Rows are points. Two turns around zero, p and q, are shown by what they do to some points. Where does a point land after both, in the order given? Backwards means that the second turn is done in reverse. Each puzzle has new turns, and all numbers are rounded.
In the rows, zero is written as 128.

Turn p:
[173 128  96] => [156 149  86]
[140 153 102] => [125 162 110]
[ 87 118 185] => [114  92 187]
[115 136 154] => [125 125 158]
[124 105 102] => [118 113  98]
Turn q:
[116 153 149] => [125 134 162]
[102 148 127] => [105 141 147]
[165 146 143] => [169 139 139]
[113  51 146] => [115  54 100]
[144 159  88] => [132 179 112]
[127 111 115] => [122 122 109]
Where do these land?
p, then q: [104 157 129] => [112 129 162]
q, then p: [118 149 101] => [106 153 141]
p, then q: [106 121 121] => [106 117 127]
q, then p: [184  85 162] => [183 107  76]

Turn p:
[109 121 115 151 145 144] => [115 130 121 160 136 146]
[ 93 110 107 104  79 135] => [113 153 123 133  64 120]
[155 137 150 132 171 142] => [140 106 138 116 169 157]
[111 107 204 148 106 135] => [133 111 209 146 116 119]
[183 115 125 147 154 140] => [159  81 109 129 154 143]
[168 186 104  76 148 144] => [161 158  90  64 151 159]
[126 140 111 109 175  89] => [ 90 129 103  99 168 122]
[102 134 120 152  92 114] => [127 153 132 158 112  95]
[105 103 116 133  82 110] => [115 133 127 147  84  93]
Turn q:
[161 159 103 142 128 183] => [159 136 104 104 140 187]
[165 136 135  98 133 125] => [144 109 114  92 138 112]
[138 142 149 125 104  94] => [148 146 139 120 126  89]
[145 109 107 135 100 173] => [150 118 113 124  90 169]
[ 39 115 103 126 153 102] => [ 41 151 133 171 126 121]
[ 76 124 155 124 151 120] => [ 82 129 168 141 139 121]
[171 111 144 145 127  98] => [170 107 125 144 136  96]
Where do these land?
p, then q: [119 136 105 173 114 144] => [161 147 117 159 147 144]
q, then p: [ 98 113 141 108 153 154] => [ 99 130 160 140 105 149]
p, then q backwards: [146  96 146 116 157  92] => [134 111 148  86 166 129]
p, then q: [148 189 109 152 117 119] => [148 134  87 119 183 118]
q, then p backwards: [174 131 106  92 130 121] => [174 128  98 107 129 106]
q, then p: [ 76 102 184 162 102 173] => [168 126 218 147 112 136]
p, then q: [135 129 105  93 124  93] => [ 95 142 100 114 114 103]

Turn p:
[108 164 110 129 139 122 111 117 107] => [116 157  98 123 146 119 123 109 109]
[134 122 146  80 108 164 172 123 123] => [111 114 165 119 120 147 191 120 129]
[ 94 102 139 136 138  66 125 127 134] => [ 96 119 132 117 130  82  86 153 143]
[186 176 184 103 134 111 153 161 104] => [155 193 186 111  78 119 150 124 110]
[123 116 109 140 152 163 165 133 163] => [122 116 126 168 141 159 149 169 127]
[145 125 108 186 140 197 122 141  99] => [147 118 110 173 120 197 108 105  90]
[ 99 127 121 116  83  83 117 131 131] => [109 114 100  85 111  92 124 129 147]
[149 108 104 170 121 123 124 108 182] => [158 104  99 172 126 123 117 150 169]
[103 119 125 151 149 214  98 151 148] => [135 118 114 134 166 222 113 137 127]
[134 112 108  85 134  79 116 131 116] => [138 114 137  97 143  71 130 135 109]
[133 136 154 111 109  86 104  85 102] => [122 140 140 109 127  78 118  77 150]
Turn q:
[114 108 142 124 126 145 113 179 142] => [117 104 101 129 115 158 116 161 149]
[147 144 139 130 153 169 133 111 112] => [137 138 109 115 178 136 131 111 120]
[195 122 124 116 183 112 110 129 132] => [127 106 119 113 179  64 126 158 125]
[123 136 161  67  86  89 123  67  75] => [114 155 217  57 120 136 136 111 106]
[114 154  99 159 116 153 185 163 151] => [163 129  74 165  97 146 164 114 114]
[138 163 112 142 136 111  83 140 168] => [157 151 131 161 132 103 109 172 150]
[ 64  99  90 105 145 143  90 165 134] => [ 79 154  84 124  87 136  96 145 175]
[117 155 161 145 124  94 127 113 103] => [116 146 172 144 138 143 139 138  95]
[167 103 141 146 157 132 145 118 185] => [144  78 122 155 161  98 150 122 161]
[113  96 135 140  79 150 139 130  98] => [125 105 131 115 101 170 104  94 110]
[114 126 103 134 102 109 159  93 108] => [128 142 149 128  97 117 138  82 104]
Where do these land?
p, then q backwards: [141 119  82 141  64 135 125 124 104] => [142  92  97 135 109 150 185 154 133]
p, then q: [122 160 161 134 135 123  85 145 133] => [159 165 130 107 150 124 124 154 149]
q, then p: [159  69  92 143  84 164 122 154 135] => [176  56 112 115 150 108 117 100 146]
p, then q backwards: [121 144 177 152 190  95 118 137 113] => [110 152 114 142 126 106  57  98  99]
p, then q: [105 159 176 109 189 156 113 134 115] => [122 180 118 124 189 166 149 151 131]
q, then p: [119  84 110 148  90 152 149 109 143] => [137  88 120 152 139 121 133  92 173]
q, then p: [ 83 144 138 130 146 116 123 123 128] => [101 157 108 132 119 154 131 137 135]
p, then q: [107 137 123 100 199  99  94  88 128] => [ 82 166 134 155 172  91 149 171 122]
q, then p: [134 128 183 108 143 120 112  98 128] => [109 152 176 126 152 147 123 154 137]
p, then q backwards: [144 138  95 101  91 103 188 164  99] => [135 130 103 103 118  71 187 165 109]
q, then p: [164 136  83 155  99 150 148 108 135] => [169 119 127 158 121  84 127  87 129]
p, then q: [136 120 116 114 106 122 157 151 176] => [143  87 101 126  92 132 149 144 127]

Turn p:
[165 121 142  94 105 132 157 105 132 130 105 107] => [142 111 154 116  93 102 139  86 131 122 116 107]
[ 92 155 111 136 127 123 109 152 112 128 115 155] => [111 159 113 119 138 153 114 161 129 132 100 138]
[106 156 114 171 134 120 127 107  95 119 129 141] => [ 94 173 124 146 149 141 114 130 104 145 130 119]
[ 86 133 107 137 134 121 114 132 111 133 146 115] => [112 160 115 132 138 141 118 155 139 109 148 123]
[163 104 109  92 128 112 158 110 124 139 119 121] => [150 122 107 116 109  98 141  84 130 110 123 107]
[137  94 153 107 147 162 146 126 146 123 118 136] => [118  85 128 105 115 123 154 106 136 134 139 152]
[109 137 154 155 113 103 156 128 126 101 142 130] => [105 146 144 169 126  97 126 137 127 140 124 148]
[149 128 139 128 142 154 125 152 146 162 146 131] => [152  97 125 104 133 125 141 155 117 147 145 125]
[148  94 129 113  96 115 152  96 153 160 100 107] => [139  99 129 120  98  94 104  88 159 132 129  93]
[113 135 157 122 116  95 121  92  98 118 131 137] => [114 162 153 129 139 105  96 105 120 114 126 148]
[112 151 108 136 108 147 105 132 114 105 152 140] => [132 159 132 143 114 169 121 147 111 129 134 143]
[114 159 115 136 149 133 104 139 127 121 123 108] => [124 143 140 129 155 159 142 150 135 121 125 113]
[142 119 122 122 149 128 118 134 178 134 134 140] => [161 102 113 127 147 135 139 125 153 148 132 139]
[157 113 150 113 138 151 137 168 143 127 134 126] => [145  82 131 119 118 119 160 145 117 125 124 143]
[126 122 111 157 134 124  90 147 115 121 125 126] => [122 121 114 146 151 159 110 147 114 113 123 122]
Turn q:
[159 124 135 136  98 115 131 131 114 122 131 117] => [130 129 131 136 103 109 133 140 142 108 116 105]
[166 113 162 116 126 140 113 139 145 126 136 149] => [116 103 166 112 117 137 140 134 117 121 137  95]
[129 124 142 109 138 124 124 133 131 128 172 117] => [112 130 116 122 134 122 147 134 126 145 157 100]
[ 99 149 114 117 140 137 137 151 110 174 155 148] => [117 146 104 112 117 119 104 137  84 165 146 144]
[145 111 158 124 127 115 158 137 144 118 138 136] => [ 96 112 142 130 123 128 159 147 132 133 114 117]
[133 128  99 135 147 106 115 113 123 118 101 131] => [160 107 123 130 151 118 113 125 143 125 113 142]
[150  92 159 129 135 134 138 138 121 124 127 115] => [105 108 129 141 121 141 142 122 124 122 109  92]
[152  88 141 128 112 135 130 100 142 145 132 128] => [130  97 136 136  89 143 151 113 140 131 132 117]
[110 135 115 177 131 137 108 103 115 131 117 129] => [168 142 131 165 129 147 103 126 132 133 128 141]
[134 175 105 157 134 116 146 113 160 108  94  99] => [152 152 122 114 150 151 124 157 178 110 100 159]
[110 159 113 125 135 125 121 117 121 123  84  96] => [152 157 113 113 152 133 112 105 148 117 101 144]
[134 102 171 117 107 116 123 115 124 124 135 146] => [118 119 163 142 111 112 157 112 124 139 126 107]
[ 85 146  86 126 125 130 115 162 145 125 122 130] => [110 145 119 119 152 120  85 124 132 121 152 169]
[ 86 146  92  98 137 162 132 141  98 125 148 150] => [126 148  98 122 147 113 121 117  71 122 161 161]
Where do these land?
q, then p: [131 138 141 133 115 112  88 146 129 123 152 125] => [149 130 157 141 151 116 126 151 139 114 145 126]
q, then p: [154 137 139 108 116 138 142 150 131 127 108 109] => [118 138 146 126 109 140 142 118 155 107 107 134]
p, then q: [114 148 145 148 115 116 115 123 144 137 200 139] => [131 129 146 119 119 117 100 185 106 153 148  92]
p, then q: [109  99 133 138 122 148 147 120 113 152 121 149] => [124 132 117 130 119  97 118 101 128 141 159 146]
q, then p backwards: [116 143 120 151 121 136 103 117 139 133 114 141] => [126 137 138 119 107 124 100 111 141 121 146 133]
q, then p: [124 104 111 150 143 125 143 148 127 111 109 129] => [ 99 111 106 137 145 154 121 128 132 129 123 138]
q, then p: [115 141 141 147 131 115 125 124 102 116 118 145] => [118 123 138 127 158 118 123 131 108 136 109 114]
q, then p: [108 151  99 137 143 114 132 145 136 146 145 116] => [158 140 102 111 143 149 124 154 133 130 126 128]
p, then q backwards: [115 125  89  91 113 122 147 128 140 117 112 118] => [143 127 132 131  96 127 139 105 128 136 116  82]
p, then q: [158 115 146 134 132 116 121 113 115 157 144 132] => [148 110 114 133 136 101 132 124 129 142 132  94]
q, then p: [114 122 139  31 141 181 102  98 144 139 115 136] => [132 171 138  86  96 101 150  54 115 109 178 148]
p, then q: [124  97 140 153 134 129 136 118 113 125 121  75] => [107 142 116 177 150 132 141 120 154 141 144 118]
q, then p: [163 135 108 146 132 132 149 129 108  82 123 142] => [110 106 112 163 136 130 158 131 109 112  93 139]
q, then p: [149 136 141 124 134 107 142 133 151 125 111 136] => [121 105 130 110 123 115 136 131 151 124 109 140]
